Rows are points. A path goes straight from each point to the next, and from the last back to the first. The post is the endless flat space through its rows: a point in 2 columns, a line in 3, a plane in 4, and so on, so that a path can go around it. How many times does the path go around the post? Going back the other way cancels.
In the rows, 128 means zero.

Post (1 x 2):
[[149 114]]
Path (22 x 2):
[[118 130]
 [158 165]
 [173 165]
 [129 128]
 [127  95]
 [162  46]
 [206 123]
 [171  91]
 [111  57]
 [ 99  90]
 [157  79]
 [186 103]
 [189 178]
 [125 148]
 [ 93 148]
 [155 139]
 [177 197]
 [105 149]
 [ 98  97]
 [147  32]
 [172 113]
 [161 198]]
Times around: 2

Post (3 x 4):
[[113 115 148 106]
 [101  80 148  94]
 [127 137  86 190]]
Path (31 x 4):
[[129 120 172 131]
 [135  76 142  99]
 [146  99  88 171]
 [112  54 123 154]
 [ 78 120 163 128]
 [ 68 150 106 161]
 [ 63 105 156 133]
 [160 111 127 187]
 [149 102 131 138]
 [132 140 170 139]
 [109 157 158 128]
 [ 97 222  58 239]
 [ 75 156 126 109]
 [ 26  71 164  62]
 [106  66  89 218]
 [128   7 148 109]
 [168 120 109 130]
 [131 134 114 123]
 [ 75  99  96 142]
 [ 93  93 144 112]
 [104  74  95 178]
 [132  81 182  71]
 [125  55 104 121]
 [175 132 125 130]
 [129  51 142 125]
 [ 88 105 168 131]
 [ 88  89  96 157]
 [113 174 135 109]
 [113 128 127 107]
 [ 52 110  96 138]
 [105 153 182 135]]
Times around: 1

Post (7 x 8):
[[145 110 141 177 149 151 172  62]
 [119 124 148 176 161 145 185 116]
 [105 155 150 154 146 118 142  91]
 [ 66 141  30 101 119 129 109 109]
 [168 154  63  87 146  61  64 187]
 [134 122 178 128 118 166 136 133]
 [ 79  87 137 129 158 159 118 108]]
Path (29 x 8):
[[ 72 138 128  87 146 115 154 172]
 [122 165 109  98 100  78  91 123]
 [105 168 100 165 121 121 137 135]
 [140 139  99 194 146 173 148 101]
 [ 82 165 148 114 208 131 118 157]
 [109 135 156 140 194 124 155  29]
 [ 64 188   8 132 125  46 196  36]
 [ 80  76  66  87 105 119 125 107]
 [ 99 137 154 134 105 143 135 151]
 [147 146 140 192 121 128  97 143]
 [144 156  96  87 151 148  55  50]
 [113 205  74 147  96 157 239 109]
 [ 88 133 120  77 119  72  92  95]
 [153 117 195 149 139 104 148 196]
 [104 144 130 170 109 139 126  51]
 [ 23  79 104 216 194 203 127  80]
 [118 126 103 145 202 121 164 133]
 [121 127  93  48 118 119 147 103]
 [ 15 164 149 121 129  91 146 156]
 [ 76 152 128 111  87 136  82 115]
 [ 38 134  92 126 140 152 109 141]
 [128 134 136  63 147 165  90 151]
 [160 150 141 135 142 113 187 101]
 [ 85  79 143  95 187 132 166 100]
 [110  77 131 123 137 138 117 108]
 [143  85 117 117  62 122  66 127]
 [123 161 102 249 172  50 119  75]
 [169 110 136 162 162 172 148 153]
 [110 108  94  75 174 168 137 136]]
Times around: 5

Post (11 x 12):
[[112 159 129 109 161 128 123  91 119 144 127 116]
 [122 100 184 147 103  17 147 108 108  58 174 127]
 [ 90 100 128 169 132 159 101 160 147 183 105 174]
 [158 106 137 145  66 137  92 160 106 144 130 141]
 [143  82 110 126 105 107 118 132 162 146  74 141]
 [102  96  84 180  96 182 123 151 180 145  78 140]
 [139 181 137  88 170 132  81 142 145 134 150 127]
 [110 167 122 105 175 157 135 149 106 104 137 147]
 [ 87 135 117 100 184 131  86 124  98 111 123 113]
 [132 144 114 133 205 139 101 109 127 121 164 142]
 [113  83 167 116 112  48 148 109 116  80 210 105]]
Path (24 x 12):
[[129 135 159  75 160 125 101 190  75  66 158 101]
 [193  78 140  62 116  74  89 120 124  68 108 112]
 [120 159 129  92 141 160 105  36  85 149 205  87]
 [ 69 119  87 125 144 147 154 154 111  73 124 140]
 [170 101 105 144  73 143 116 168 159 150 144 145]
 [135 170 135 114 158 110  77 106 157 162 138 160]
 [ 99  92 140  99 144 111 111 118 160 145 126 141]
 [162 132 166  76 145 100 125 118 117  70 115 120]
 [136  91 176 183 117 129 135 200  96 144 162 181]
 [189 171 113 106 132 113 105 144 202 147 143 138]
 [129 172 183 112 131  56  29 100  99 182 215 158]
 [ 61 123 136 216 151 175  89 147 115 140 156 191]
 [ 83 155 123 146 123  85  94  89  57 110 134 110]
 [121 130 132  77 175  27 136 135 115 110 108 116]
 [160 117 158 160 123 120 124 126 185 157 188 112]
 [138 130 133  54 106 187  82 187 141 181 126 127]
 [ 97 135 131  73 164 121 135  43 140 200 185 103]
 [129 164 161 144 197 103 112 151 114 156 181 206]
 [129  73  69 249 133 150 118 156 175 180  86 169]
 [ 85 106 171 155 139 114 101 177  92 120 118 145]
 [101 138 112  92 137 156 124 136 145  69 102  98]
 [167 160 114  22 137 136  88 135  63  95 136 124]
 [151 117 119 128  89  82 141 144  59  95 166 166]
 [182 170 100 101 163  90  88 172 120  99 137 123]]
Times around: 2

Post (17 x 18):
[[134 110 157 106 150 109 107 164 161 146 153  96 152 149 118 122 119 161]
 [149 125 120  91 125 117 102 122 164 136 179 114 119 136 111  91  73 159]
 [113  86  66  79 136 151 121 135 118 144 126 102 127 146 137 149 117  69]
 [111 138 161 143 161 166 139 116 111  87 145 155  90 125  83 139 124 166]
 [142 122 139 117 120 130  83 147 169 194 168 162 120 167 129 132  90 155]
 [120 148 144 171 177 142 125 122 114  80 143 157 126 133 142 146  82 146]
 [122  69 101  86 115 120 115 100  94 128  79 138 150 130 120 137 119 101]
 [172  90 102 104 165 105 135 127  83 123 114 146 113 103 139 141 150 135]
 [141  96  83 118 106 116 101 102 144 109  94 125 113 105 137 171 135 147]
 [112 108  67  75 120 103 107 128  86 136 139 121 160  79 136 166 154 142]
 [153  62  61  85  97 137 119 165 110 124 123 120 168 120 139 145 141 140]
 [129 150 214 155 132 155 151  97 102  82 149 160  81 101 174 146 107 181]
 [136 124  84 103 119 104 149 147 147 177 159  83 135 189  96 111  96 154]
 [ 96  85  84 108 123 109 139 155 120 130 104 144 117  95 131 131 126 101]
 [138 160 161 145 138 167 149  99 153 121 147 171 133  92 125 121 136 136]
 [129 144 188 181 131 132 116 113  86  82 170 156 108 128 136 123 131 138]
 [114 158 143 128 143 165 114 121 127 126 112 150 111 130 137  89 115 175]]
Path (32 x 18):
[[115  82 107  80 137 108 109 180  98 159 102 184 147 156 134 135 114 141]
 [217  59 111  77 148 129 124 152 114 171 100 159 128 143  99 156 156 138]
 [150  81 143 129 145 114  74 207 136 123 138  89 156 136  70 143 155 174]
 [104 137  92 142  92 173 156 154 125 133 158 132 132 128 143 126 115 135]
 [157  72  85  93 111 102  29 123 150 182 163 111 136 161 164 183  75  98]
 [181  35  82  99 104 168 112 194  90 124 102 140 116 139 109  95 136 102]
 [161 133 167 116 154 111  30 115 100 117 139 152 137 110 165 154 135 144]
 [153 158 173 124 119 153 139  88 135 104 118 158 160 101 148  84 139 158]
 [ 84 146 108 125 134  90 106 204 143 169 160  79 168 152 176 111 160 156]
 [143 104 163 111 163 188 162 121 149  97 138 123 152  76 162 114 142 120]
 [140  90 137  91 171 157 132 141 100 137 128 133 111 124  71  68 101 137]
 [153 137 145 131 115 147  93 121 120 148 189 140 102 161 125 120  31 118]
 [174 108  76 111 100 106 136  97 139 115 106 137 126 156  63 158 108 158]
 [116 121  73  52 152 131 113  94 186 121  97 105 140 128  86 125  73 188]
 [142 119 132 136 133  88  72 141 129 112 161 148 244 117 175 136 122 162]
 [206 182 110 134 130 136 152 122  85 165 154 181 121 159 145 103 143 170]
 [146 134 149 168 103  57  95 185 119 151 181 128 104 148 156 140 109 152]
 [143 118 178 184 106 139  81 138 120  81 166 156 122  98 112  86 163 109]
 [132 110 132 147 144 134 136 136 126 122 178 119 135 121 111 120 140 137]
 [ 99  85 203 128 113 106 131 180  92 139 179 195  95  93 160 132 131 155]
 [135 166  80 123 113 135 182 141 121  87 131 148 129  96 144 110 152 249]
 [ 95  58 128  72 109 164 110 140  71 100 125 178 189  83 144 174 129  81]
 [181 109 144  75 152 120 150 123 109 134 141 106 121  93 173 110  78  93]
 [123  88 101 107 157 151 106 172 138 168  92 162  93 143 170 147  81 131]
 [144  59  62 109 113 139 113 112 130 104 138  92 160 165  56 120 116 122]
 [ 92 128 122 156  92 201 110  98 224  61 113 137 191  92  87 125 164 130]
 [205  98 203 119 169  99 161 102 101 106 125 177  87 126 126  78 132 137]
 [ 97 152 132 128 154 205 139 136 150 100 161 201 133 100  80 141  83 142]
 [ 95 100  45 104  82 165 169 101 167 137  78  98 101 134  98 187 104  94]
 [146 121  78 156 137 102 104 197 153 178 164 130 169 141  67 124 111 178]
 [159  96 119 163 149 120 124  94 167 117 120 141 136 145 111 143 115  90]
 [ 81  89 101 142 122 142  66 140 171 120 119 157 147 152  83 148 159 114]]
Times around: 2

Post (17 x 18):
[[111  88 133 108 137  97 120 140  67 137 157 115 125 128 144 144 169 104]
 [147 108 118  95 133 120 163 149  95 143 143 137  94 120 164 119 190 122]
 [134  95 118 106 139 103 173 126  99 131 144 116  76 143 115 151 141  99]
 [116 129 139 147 122 148 114 146 166 109 111 118 142 143 143 122 135 138]
 [137  95 118 101 122  99 112 147  89 161 134 132 103 129 112 135 150 126]
 [108 140 139 118 118 129 144 141 150 113 145 127 163 132 100 104 110 178]
 [117 124 135 125 128 132 126 138 127  85 158 133 125 129 138 110  96 154]
 [133 123 164 116 111 137 134 130 151 105 123 126 131 148 165 145  90 146]
 [146 132 150 150 162 132 122 129 138 115 123 125 152 120 124 124  89 171]
 [141 144 152 145 107 123 142 114 127 135 154 148  85 138 102 127 155 128]
 [136 149 149 174 108  85 157 140 127 115 120 150  95 127 127 145 139 111]
 [147 162 143 124 126  89 150 122 136 132 137 117  83  94 108  94 145  95]
 [133 119 110  98 130 154 139 146  84 130 137 138 129 138 107 148 174  91]
 [132 107 120 153 123 130 122  99 172  91 121 119 160 107 130 135 118 156]
 [148 124 136 151 125 133 154 131 139 149 176 149 103 109 127 120 122  98]
 [124 109 147 140 124 131 115 106 121 114  99 137 158 132 135  79 112 148]
 [120 135 131 156 103 153 144 119 122 121 116 114 135 124 154 131 102 172]]
Path (30 x 18):
[[106 115 127  70 122 160 122 175 107 118 201 115 131 129 121 139  96  99]
 [169 129 165 173 130  90 123 109 129 127 117 135 144 101 131 129 120  90]
 [135 133 112  77 102 104 153 164  99 133 132 107 132 116 199  86 192 133]
 [120 141 171  98 132  84 154 132 110 147  94 114  91 158 162 150 121  86]
 [119 159 122 139 129 139 171 144 162 111 157 141  57 138 106 151 122 133]
 [109  98 149 159 100 118 136 113  84 106 178 155  81 132 136 127 127 156]
 [113 114 136 107 145 157 104 151  76 103 127  88 125 152 120 119 109 156]
 [136 142 121 149 134 145 141 153 167 142 135 123 154 138  76 106 102 145]
 [149 142 135 166 140 116 162  97 132 115 123 131 113 128 170 141 121 158]
 [127 148 108 148 124 140 144 171 131 164 130  90 141 125 119 161 126  95]
 [136 108 167 140 112  81 141 143  81 108  80 110  98 139 177 103 167 124]
 [143 107 133 124  84 158 134 146 133 160 121 153 133 141 108 102 179 149]
 [190 118 135 147  91 124 144  75 141 137  78 118 133 120 126 128 145 127]
 [132 117 117  74 116 116 163 143  99 131 140 138 148 118 149 108 176 137]
 [ 81 136 112 125 110 189 150 103 130  99 118 138 167 166 125 122 160 121]
 [128 130 162 106 156 147 141 111 120 114 163 105 120  92 169 109 117 120]
 [140 163 176 143  90  91  85 148  97 179 102 133  91 105  68  50 112 159]
 [133  98 122 136  80 102 121 118 140 126 167 128  76 135 104 151 113 138]
 [134 135 133 132 101 169 158 147  86 125 170 127 104 109 122 106 117 151]
 [124 110 156 117 140 102 116 142 171 117 151 134 130  99 136  97  77 168]
 [121 103 120  94 104 147 127 124  98 124 141 133  91 133 181 157 136  95]
 [122  84 113  59 172 108 147  95 101 123 106  99 146 143 148  54 179 136]
 [161 116 125 135 128  80 147 129  80 167 120 127 129 119 111  92 149 125]
 [155 158 149 141  61 130 159 126 136 136  81 122 112 116 145 135 139  73]
 [107 130 134  89 105 169 170 202  90 103 135 172 124 166 164 110 167 117]
 [123 172 126 181 121 193 127 108 173 168 137 122 131 105 112 154 158 120]
 [123 135 103 117 116 123 136 153 133 150 142 127 100 114 141 102 159 130]
 [131  93 150 144 114 166 118 125 117 128 150 122 125 170 174 172 122 138]
 [144  73 154 113 128 148 161 125  98  94 138 100  69 161 249 174 132 149]
 [105  89 137  89  97 149 150 176 117 113 150 137 123 166 125 174 114 153]]
Times around: 0

Post (17 x 18):
[[117 151 105 155 181  71 163  81 137 115 123 135  70 132 110 140 126  77]
 [127 127 144 104 170 121 125 154 136 105 108 153 133  60 160 115 174  91]
 [ 43 102 166 115 121 125  74  97 116 113 100 166 158  86 136 175 162 165]
 [ 72  89 146 121 100 132  87 158 115 170  83 125 137  95 171 172 140 165]
 [130 125 106 152 189 130 143 135 113 118 115 160  94 163 101  94 131  91]
 [143 151 127 151 193  86 149  85 100 122 119 105 129 144  88 108 122 105]
 [131 133 174  98 147 100 102 156 107  86 103 150 100 141 146 126 159 101]
 [130 175  66 149 124 115 149 110 133 103 128  94 130 156 122 115 122  97]
 [150 165 109 153 156 108 169 123 177 153 152 101 136 197 124  86 127  50]
 [136 115 114 147 102 128  92  75 170 138 143 102 124 132 122 143 174 160]
 [119 201 130 133 133 142 144 112 152 158 141 120  99 180  94 106 142  92]
 [132 149 122 129 146 134 135 106 166 125 149  66 120 157 166  99 103 117]
 [120  98 163  75 159 113  91 134  92 145 141 162 140  98 182 180 153 144]
 [120 137 142 131  75 128 109 114 144 157 158 127 137 108 129 125  83 120]
 [ 56  98 118 114  78 123 110 141 150 134 156  92 141 101  97 162 136 161]
 [ 68  82 165 148 120 164  98 101 130 109 124  85 150 102 128 232 130 155]
 [122 110 161  86 138 127 162 126 103 126 137 146 132 116 178 100 182  85]]
Path (28 x 18):
[[ 90 126 112 125 141 101 169 145  89 127 185 118 191  40 137  77  89  96]
 [133 135 156 179 177 125  68  56 133  63  61  90  93 112 136 145 157 136]
 [136 106 198 130 136  93  73 151  93 144  90 126 133 132 186 155 156 127]
 [ 66 116 176 164 171 140  82 103  84  92 107  85 125 147 119 232 101 184]
 [111 135 157 128 103 123 160  89 161  90 153 152 145 192  77 136 186  88]
 [130 132  95 115 161 114 122 110 157 105 111  94 150  87 195  99 104 127]
 [158  78  82 142 129 111  85  87 181 118  80 179  59  94 194  96 216 112]
 [161  96 159 159 152 166  98 157 151 161 148 105 175 166 114 136 155  98]
 [167 150 128 158 184  92  94 127  86 112 130 134 150 163 137 209 145 120]
 [140  90 177 175 139 153  70 138 180 162  40 128 127  78 243 176 155 176]
 [130 111 153 126 119  80 129  30  91 143 169 122 161 143 132 116 145 160]
 [128 155 101 115 103  57  98  66 105 153 169 137 121 104 178 159  88 140]
 [174 127 167  91 149  32  98 149  68 122 140 135 108 171 151 129 101  53]
 [146 115  77 129  75 109 140  59 165 156 200 102 108 146 119 105  79 119]
 [163 135  75 119 131 124 164 166 124 154 127  71 111  91 137 153  88 119]
 [101  85 120  72 218 128 134 202  38 137  68 162 178 132 208  99 137  96]
 [ 88 176  80 169 127 114 150 108 181 143 153 117  75 156  81 111 140  46]
 [143  88 122 138 163 119 131  73 132 130 120  52 152  76 198 167 126 125]
 [140  84  78 123 156 114 191 145 127 161 129 152 127  74 113  94  77  85]
 [159 102 141 140 138 170 138 100  91 125 170 102 122 131 124 180  91 133]
 [145 128  76 128  92 110 146 151 193 151 161 142 150 118 174  64 179  94]
 [125 107 162 142 162 102 125 133 134 149 121 148 120 113 128 140 108 128]
 [140 102 120 108 167 120  89 145 119 113  79 139 141 118 132 137 138 173]
 [125 142  84 109 104 139 169 182 156 158 127 100 144  79 109  77 162  74]
 [160  75 106 115 139 128  45  87 156 130 130 181 102 114 159 146 249 136]
 [104 167 139 111 125  92 101 110 188 133 136 186  84 102  93 129 118  78]
 [144  78 131 152 163 123 133  83 133 122 109  58 124 169 201 200 104 167]
 [128 145 148 127  81 132 104 238 159 144 108 161  98 173 128  86 162 116]]
Times around: 0

Post (17 x 18):
[[132  95 131 155 184 135  99 129 157 114 113 145 146 114 158 113 141  97]
 [149 168  92 136 121 139 139 123  88 113  99 136  97 123 133 188 131 123]
 [ 99 122 158 145  97 151  77 120 190 149  42 118 122 108 132 110 117 141]
 [163 166 127 121 127  98 137 130 112 117 150 101  86  92 177 181 181 150]
 [112 101 149 152 135 117 102 109 160 122 133 168 144 159 168  86 115 101]
 [148 146 130 109 177 121 119 159  51 129 130 132  96 124 138 161 113 160]
 [158 119  82 119 143 111 166 155  91 117 118 131  86 110 138 138 117 136]
 [126 125 149 114 153 120 119 157 170 122 120 156 156 135 146 133 148 117]
 [ 89 103 155  95  83 150 115 120 143 126  81 113 147  75 156 121 119 117]
 [161 143  77 125 133 119 103 147  74 114 137 147 112  78 116 165 129 177]
 [ 97 130 146 122 106 152  99 142 200 159 151 133 138  53 119 111  95  89]
 [146 145 136 123 145 143 100 133 193 117  82 111 148 134 185  84 100 113]
 [127 125 169 161 125 113 133 117 133  46 101 127 140 115 158  89 135 116]
 [146 131 165 109 162 139 139  89 153 103 135 145 126 136 133 112 122 147]
 [168  84 147 114 145 136  94 142 142  88 145 130 136 154 159 132 121 107]
 [141 125 103 106 141 163 115 145  82 144 159 128 106 132 117 117 146 143]
 [164 144 151 123 127 103 115 109 142 132 126 131 139 117 136 111 156 125]]
Path (24 x 18):
[[107 114 111 121 175  90  95 134 128 181  82 168 155 138 112 101 149 115]
 [163 138 168 109  99 116  91  67  93 116  77 116  98 170 103  48 143 196]
 [134 195 103 122 150 130 138 114 136 189  99 134  93 104 163 170 184 165]
 [170 144 175 102 135 142  87 117 184 162  84 127 178  79 173 183 198 139]
 [137 157 160 143 132 137 115 105 164  94 124 151 112  93 136  70 105 152]
 [152  94 121 112 182 101  84 185 116 125  84 126 131 129 172 128 137 109]
 [135 135 130 137 137 154 132 110 140  97 130 178 133 158 130 134 107 117]
 [100  81 138 221 150 136 139  97 109 147 116 166 106 165 164 138 113  56]
 [ 74 121 124 106 169 127  90 134 105 147  92 183 154 104 154 195 117 171]
 [105 175 125  74  86 124 108 114 133 181 109 139 135  98 106 112 151 123]
 [112 100  44 135 128 118  88 162 105 169 134 188 126  80 104 138 113 101]
 [126 127 143 157 124 103 112 116 134  70 108 101 105 122 169 155 169 133]
 [166 101 101 122  73 165 112 116 125  92 159 103 152 119 118  95 147 118]
 [142  64 115 120 145 196 153  92 100 136  96 169 128 206 130 125 187 152]
 [134 151 100 143 178  92 171 140 144 130  74 166  43 102 142 148  79 152]
 [118 125 123 143 119 138  39 135 101 124 118 127 142  99 155  69 139 100]
 [141 143 198 124  97 139  81 147 132 138 142 120 150 116 188 154 177  93]
 [142 140 116 172 132 177  39 132 133 172  59 118 177 133 183 137 135 124]
 [106 126  95 149 157 136 138 109  96 160 144 156 100 161 113 179 125  70]
 [ 86 121 136  47 164 170  85 168 131 133  96 125 165 120 125 169  97 121]
 [162 106 110 169 166 179  81 101 157 121 132 111 139  85  93  97 184 119]
 [145  94 133 110  98 186 113 114 156  59 132 135 189 107 162  88  98 133]
 [165 125 147  99 156 134 102 144 138 114 171 138 109  72 119 138 130 184]
 [155 106 121  78 142 136   7 222 139 141 127 101 153 138 157  80 138 121]]
Times around: 0

Post (17 x 18):
[[109 115 154 138 144 129 115 149 130 127 180 137 178 171 112 113 124 130]
 [ 99 141 143 150 149 116 147  86  83 122 141 108 113  72 123 130 100  88]
 [114 136 173 157 101 114 114 159 177  80 137 172 146 158 107  98 102 149]
 [ 93 124 161 137 128 150 113 173 143  85 166  91 117 138 111 116 163 126]
 [127  98 109 149 110  96 121 155  89 135 114 129 110 115 125 163  98  88]
 [107 149 100 145 131 145 148 164 179 132 129 116 183 126 150 115  91 140]
 [104 124 129 145 111 123 110 127 146 130 110 143 148 156  84 143 149 183]
 [115 207 135 121  86 116 114 120 144 185  85 129 147 175 106 117  65 158]
 [116 136  95  82  75  96 112 129 161 147 138 122 144 156 125 109  97 160]
 [129  87 105 149 154 112 117 107 121  94 109 123 104 137 169 120 121  96]
 [170 119 106 130 139 110 154 131 150 118 114 174  80 137 143 147 151 126]
 [134 157 159 107 104  84 119 154 162 112 119  70 177 174 108 131 106 163]
 [ 92 122 127 134 165  67 130 171  95 141  92 128 113 106 133 118 142 103]
 [ 93 108 129 107  90 123 162 123 133 163 116 130 134 168  92 108  72 179]
 [121 118 132 161 106  98 169 121 106 127 130 111 114 120 166 115 161 101]
 [133 100 125 183 144 124 136  87 159 165 154  98  84  95 139 115 130  90]
 [140 111  68 147 137  89 146  97 105 136 112 104 102 110 101  95 131  87]]
Path (31 x 18):
[[ 43 194 171 104 125  42 116 101  80 108  91  75 161 149 113  75 118 132]
 [134 133 170 182 103 174 163  70 188 103 119  87  55 139 139 152  70 166]
 [112 107 146 178 147  67 157 169 109 140  95 157 114 107  97 114 158 138]
 [154 139 118 164 150 155 107 172 162 116  99 119 123 153 207 125 142 128]
 [123 151 114 173 151 213 162 103 189 119 203 165 118  78 142 122 104 136]
 [ 84 125  90  94 140  91 168 193 106 123  84 160 114 135 130 115  95 144]
 [103 145 114 196 100 124 183  88 170 112 130  89 136  44  57 116 109 115]
 [ 68 133 191 119 153 125 101 127 135 166 116  44 133 112 131 120  79  96]
 [106 121 102 148 118 147 106 158 215 154 104 164 133 147 148 150 118 161]
 [ 94 162 149 136 126 150 178 148 151 101 109 156 172 164 131 132  83 173]
 [108 156 136 109  51 117 119 137 166 153 139  98  75 130 133 139 115 174]
 [ 67 113  77  90 166 119 136 243  86  88 120 143 178 110 186 149 126 135]
 [ 98 199 114 203 151 167 138 121 151 131 102 136 116 162 156 108 148 131]
 [144 114 155 122  84  86 121  75 155 108 177  46  83 143 107 136 105 109]
 [152 131 159 126 105 186 129 150 249  97 140 194 103 144 132 181 114 147]
 [113  74 124 179  88 113 123 118 193  99  98 166 152 149 145  99 121 141]
 [123 144 138 138 130 113 150 115 162  85 110 101 114 161 126 112  97 120]
 [ 65 172 190 170  69  41 149 169  43 132 120 159 141 142 110 127  81 100]
 [ 99  91 145  79 105 102 130 151  60 133 167 155 110 148  96 133  73 158]
 [ 94 134 102  65 153  86 148 191  61 180  87 164 170 137 152 122 103 166]
 [177  46  59 160 152  54 128 153  70  56 114  60 116 148 101 121 112  80]
 [151  41 109 108  77  94 137 150 106 118 203  92  79 152 123  84 146  88]
 [ 80 138 234 159 132 109 150 102  90 120 117 149 196 118 116  81  67 147]
 [123 108  96 164 156 125 145 104 142 163 157  90 163 114 183  90  87 132]
 [150 112 149 180 114 146 173 117 141 136 160 141 104 145 118 154 136 147]
 [161 136 134 121  76 123 133 135 105 154 123 134  87 146  99 187  83 159]
 [ 79 176 163 176 117 160 158 133 128 112 154 129 171 156 139 123 116 164]
 [135 111  89 190 141  87 141 148 168 138 128 148 158 156 119 138 150 117]
 [ 89 121 120 143 188  83  89 145 150 144  68 128 138 122  95 133 112 125]
 [163 213 154 178 155 154 153 163 164 111 137 157 165 111 155 133  99  78]
 [163  82  98  98  44  82 134 100 166 159 133 157  92 223  74 110 175 156]]
Times around: 0
